Each row is a point. Each copy is the shape, with its points in the same order, stretched, turned, moved and blurred by noise. Is it also mirrored, or only turned?

Shape (6 x 2):
[[ 0.15  0.02]
 [ 0.30 -0.60]
 [-0.32 -0.11]
 [-0.50 -0.20]
 [ 0.61  0.33]
 [-0.07  0.10]]
Copy 1, 6 rows:
[[-0.13 -0.13]
 [-0.63  0.30]
 [-0.03  0.24]
 [ 0.09  0.44]
 [-0.24 -0.59]
 [ 0.04 -0.07]]
Copy 1 is: only turned
Copy 2, 6 rows:
[[-0.32  0.09]
 [ 0.12 -0.38]
 [ 0.20  0.19]
 [ 0.48  0.22]
 [-1.06  0.09]
 [-0.18  0.25]]
Copy 2 is: mirrored

Shape:
[[ 0.13  0.44]
 [ 0.40  0.05]
 [-0.51  0.36]
 [-0.25 -0.03]
 [ 0.49  0.18]]
Copy 1, 5 rows:
[[-0.03 -0.19]
 [ 0.41  0.00]
 [-0.61  0.08]
 [-0.19  0.25]
 [ 0.44 -0.14]]
Copy 1 is: mirrored
Copy 2:
[[-0.43  0.34]
 [-0.37 -0.34]
 [ 0.16  0.80]
 [ 0.15  0.22]
 [-0.53 -0.37]]
Copy 2 is: mirrored

Shape (8 x 3):
[[ 0.48  0.12  0.58]
 [ 0.14 -0.04  0.00]
 [ 0.56  0.15 -0.04]
 [-0.60  0.13  0.07]
 [-0.45  0.79  0.33]
 [ 0.03 -0.40 -0.11]
 [-0.35 -0.56  0.16]
 [ 0.26 -0.14 -0.26]]
Copy 1 (8 x 3):
[[ 0.25 -0.61  0.12]
 [-0.04 -0.05 -0.12]
 [ 0.20 -0.33 -0.34]
 [-0.07  0.44  0.31]
 [ 0.55  0.18  0.58]
 [-0.38  0.09 -0.23]
 [-0.56  0.22  0.11]
 [-0.15  0.01 -0.40]]
Copy 1 is: only turned
Copy 2, 8 rows:
[[-0.37  0.66  0.40]
 [-0.04  0.05  0.13]
 [-0.05  0.31 -0.14]
 [ 0.27 -0.11  0.61]
 [ 0.62  0.58  0.86]
 [-0.21 -0.34  0.06]
 [-0.41 -0.48  0.46]
 [-0.07 -0.09 -0.17]]
Copy 2 is: mirrored
Copy 3:
[[ 0.53  0.01  0.45]
 [ 0.09  0.18 -0.05]
 [ 0.34  0.53  0.03]
 [-0.58 -0.21  0.05]
 [-0.66 -0.04  0.53]
 [ 0.09  0.07 -0.32]
 [ 0.03 -0.39 -0.24]
 [ 0.12  0.44 -0.32]]
Copy 3 is: only turned

Shape (7 x 4):
[[ 0.10  0.05  0.33  0.02]
 [-0.55 -0.12 -0.23 -0.01]
 [ 0.88 -0.34  0.18 -0.29]
 [ 0.27 -0.06  0.33  0.41]
 [-0.45  0.02 -0.41  0.31]
 [-0.36 -0.39 -0.05  0.21]
 [ 0.45 -0.23 -0.05 -0.16]]
Copy 1:
[[-0.12 -0.03  0.23 -0.13]
 [ 0.57 -0.60 -0.15  0.01]
 [-0.29  1.07  0.14  0.13]
 [-0.49 -0.09  0.00  0.01]
 [ 0.39 -0.70 -0.47 -0.13]
 [ 0.25 -0.52 -0.12  0.31]
 [ 0.02  0.54 -0.05  0.06]]
Copy 1 is: only turned
Copy 2:
[[ 0.28  0.24  0.22 -0.12]
 [-0.37 -0.24  0.14  0.20]
 [ 0.87  0.19 -0.42  0.19]
 [ 0.18  0.77  0.17  0.04]
 [-0.63  0.14  0.05 -0.02]
 [-0.31  0.17  0.02  0.45]
 [ 0.36  0.04 -0.33  0.13]]
Copy 2 is: only turned
Copy 3:
[[ 0.29 -0.22 -0.22  0.01]
 [-0.18 -0.79  0.53  0.05]
 [ 0.32  0.61 -0.07  0.51]
 [ 0.22 -0.22 -0.55  0.03]
 [-0.31 -0.65  0.08 -0.12]
 [-0.02 -0.85  0.09  0.28]
 [ 0.07  0.26  0.04  0.33]]
Copy 3 is: mirrored

Shape:
[[ 0.08  0.49 -0.05  0.36  0.19 -0.21]
 [ 0.10 -0.18 -0.11  0.42  0.43 -0.25]
 [-0.40 -0.11 -0.18  0.44 -0.03 -0.52]
 [-0.53  0.12  0.08  0.14 -0.05  0.56]
 [-0.09  0.10  0.16 -0.34  0.53  0.57]
 [-0.66  0.38 -0.22 -0.44  0.23  0.53]
 [ 0.20 -0.02 -0.24 -0.43 -0.35 -0.02]
 [-0.02  0.32 -0.30 -0.03  0.39 -0.13]
 [-0.33  0.48 -0.60  0.10 -0.27 -0.51]
 [-0.18 -0.16  0.02  0.40 -0.27 -0.16]
 [-0.19 -0.30  0.57  0.59  0.29 -0.51]
 [ 0.20 -0.56 -0.46  0.19  0.31  0.18]]
Copy 1, 12 rows:
[[-0.11 -0.13  0.19  0.00  0.31  0.46]
 [-0.41  0.31  0.18 -0.05 -0.07  0.16]
 [-0.23 -0.27 -0.19 -0.32  0.06 -0.07]
 [ 0.18 -0.74 -0.21  0.31 -0.13 -0.08]
 [ 0.22 -0.08  0.19  0.54 -0.02 -0.04]
 [ 0.64 -0.62 -0.44  0.49  0.42 -0.03]
 [ 0.59 -0.06 -0.07 -0.24  0.02  0.18]
 [ 0.16  0.07 -0.03  0.10  0.46  0.35]
 [ 0.40 -0.40 -0.50 -0.35  0.69  0.41]
 [-0.15 -0.35 -0.04 -0.27 -0.28 -0.05]
 [-0.82 -0.13  0.53 -0.21 -0.38 -0.44]
 [-0.13  0.53 -0.12  0.05 -0.30  0.21]]
Copy 1 is: only turned
Copy 2, 12 rows:
[[ 0.26  0.12  0.52  0.09  0.00  0.19]
 [ 0.12  0.05  0.29  0.62 -0.26 -0.22]
 [ 0.70  0.18 -0.14  0.12  0.19 -0.06]
 [ 0.04  0.68 -0.12  0.08  0.13  0.38]
 [-0.67  0.69  0.33  0.02 -0.52 -0.08]
 [ 0.06  1.23 -0.02 -0.41 -0.34  0.20]
 [ 0.05 -0.27 -0.41 -0.51 -0.42 -0.14]
 [ 0.26  0.42  0.39  0.01 -0.41 -0.05]
 [ 1.12  0.22 -0.09 -0.46  0.00  0.22]
 [ 0.34 -0.17 -0.25  0.13  0.26  0.06]
 [-0.15  0.00  0.30  0.36  0.48 -0.41]
 [ 0.10 -0.09 -0.20  0.83 -0.75 -0.27]]
Copy 2 is: mirrored

Shape, 13 rows:
[[-0.53 -0.13  0.32 -0.17  0.15  0.61 -0.45  0.23]
 [-0.24  0.25  0.13 -0.14  0.50 -0.05 -0.15 -0.17]
 [-0.58  0.24 -0.68 -0.12  0.49  0.16 -0.10 -0.11]
 [-0.40 -0.10  0.05  0.09  0.50 -0.30  0.25 -0.24]
 [-0.20  0.34 -0.03 -0.31  0.22  0.63  0.23  0.21]
 [ 0.40  0.17 -0.01  0.18 -0.04  0.19  0.04 -0.12]
 [-0.25 -0.19  0.33  0.01  0.47 -0.08  0.09  0.40]
 [-0.18 -0.49 -0.28 -0.38  0.71  0.19 -0.03 -0.14]
 [-0.44 -0.32  0.07  0.25  0.12  0.51 -0.18  0.42]
 [-0.03 -0.13 -0.60 -0.06 -0.10 -0.32 -0.23  0.03]
 [ 0.34  0.02 -0.66  0.30  0.03  0.63 -0.25  0.52]
 [-0.31  0.07 -0.40  0.36  0.09  0.64 -0.06  0.64]
 [ 0.07 -0.60 -0.35  0.12 -0.24 -0.01 -0.62 -0.15]]
Copy 1, 13 rows:
[[ 0.01  0.55 -0.16 -0.08  0.26  0.68 -0.13  0.57]
 [ 0.42  0.02  0.22 -0.39  0.25  0.29 -0.37  0.15]
 [ 0.31  0.18 -0.39 -0.34  0.72  0.27 -0.46 -0.21]
 [ 0.63 -0.12  0.09 -0.05  0.35 -0.27 -0.47  0.26]
 [ 0.49  0.33 -0.42 -0.59  0.13  0.67  0.20  0.13]
 [-0.02 -0.11 -0.26 -0.44 -0.31  0.12 -0.09  0.08]
 [ 0.35  0.23  0.11 -0.33  0.32 -0.09 -0.02  0.58]
 [ 0.46  0.76 -0.27 -0.56  0.32 -0.09 -0.57  0.12]
 [-0.11  0.39 -0.50 -0.09  0.33  0.21 -0.04  0.67]
 [-0.32  0.12 -0.18  0.10  0.33 -0.47 -0.28 -0.31]
 [-0.62  0.36 -0.94 -0.83  0.18  0.24  0.12  0.08]
 [-0.26  0.23 -0.81 -0.45  0.48  0.36  0.21  0.37]
 [-0.71  0.38 -0.31  0.27  0.04 -0.38 -0.60  0.03]]
Copy 1 is: mirrored
Copy 2, 13 rows:
[[ 0.13 -0.13  0.41 -0.15  0.22 -0.56  0.71  0.39]
 [ 0.20  0.09 -0.04 -0.43  0.30  0.28  0.11  0.15]
 [ 0.17 -0.05 -0.15 -0.20  0.63 -0.20 -0.39  0.66]
 [ 0.12 -0.47 -0.44 -0.56  0.15  0.05  0.19  0.09]
 [-0.52  0.17  0.49  0.02  0.33  0.06  0.08  0.31]
 [-0.04  0.31  0.12  0.18  0.14  0.18  0.00 -0.23]
 [ 0.14 -0.47  0.23 -0.42  0.23 -0.06  0.31 -0.24]
 [ 0.42 -0.56  0.02  0.01  0.53  0.21  0.02  0.41]
 [ 0.04 -0.50  0.31  0.02  0.28 -0.76  0.47  0.05]
 [ 0.70 -0.05 -0.10 -0.12  0.18  0.02 -0.60  0.14]
 [ 0.16  0.12  0.62  0.61  0.76 -0.46 -0.50 -0.10]
 [-0.17 -0.12  0.47  0.19  0.58 -0.92 -0.20  0.05]
 [ 0.90 -0.23 -0.18  0.26  0.04 -0.37  0.07  0.02]]
Copy 2 is: mirrored
Copy 3, 13 rows:
[[ 0.52  0.34  0.41  0.66  0.32 -0.09  0.36  0.13]
 [ 0.40 -0.13  0.39  0.13 -0.07 -0.04  0.22 -0.36]
 [ 0.11 -0.54  0.10  0.53  0.45  0.34 -0.30 -0.61]
 [ 0.50  0.11  0.06 -0.12  0.04  0.40  0.01 -0.30]
 [ 0.16  0.17  0.13  0.44  0.26 -0.59 -0.25 -0.42]
 [-0.04 -0.16  0.14 -0.24 -0.01 -0.50  0.01  0.30]
 [ 0.23  0.67  0.33 -0.13  0.06  0.03  0.29 -0.22]
 [ 0.26 -0.05  0.61  0.05  0.18  0.35 -0.51 -0.15]
 [ 0.28  0.48  0.11  0.34  0.60  0.03  0.28  0.20]
 [-0.53 -0.37  0.15  0.04 -0.15  0.38 -0.19  0.18]
 [-0.62 -0.25  0.18  0.07  0.67 -0.45 -0.12  0.23]
 [-0.18  0.18 -0.10  0.41  0.87 -0.26  0.10 -0.12]
 [-0.20 -0.34  0.36  0.02  0.02  0.47  0.02  0.93]]
Copy 3 is: only turned
Copy 4 (13 x 8):
[[ 0.18  0.01  0.06 -0.70 -0.59 -0.25 -0.14  0.39]
 [-0.36 -0.41 -0.11 -0.24 -0.22  0.14 -0.01 -0.03]
 [-0.53  0.14 -0.06 -0.63 -0.08 -0.14  0.91 -0.06]
 [-0.33  0.00  0.32 -0.28  0.11  0.20  0.01  0.22]
 [-0.09 -0.05 -0.11 -0.47 -0.43  0.46  0.40  0.53]
 [-0.31  0.06 -0.33  0.52 -0.23  0.20 -0.03  0.13]
 [ 0.27 -0.27  0.34 -0.38 -0.31  0.15 -0.05  0.04]
 [-0.25 -0.39  0.01 -0.19  0.24 -0.41  0.58  0.64]
 [ 0.21  0.46  0.34 -0.41 -0.46 -0.21  0.01  0.29]
 [ 0.09  0.22 -0.11 -0.09  0.17 -0.24  0.70 -0.40]
 [-0.04  0.55 -0.16  0.41 -0.51 -0.45  0.84 -0.12]
 [ 0.08  0.76  0.35 -0.34 -0.57 -0.11  0.65 -0.07]
 [ 0.03  0.50 -0.18  0.24  0.23 -0.76  0.16 -0.13]]
Copy 4 is: mirrored
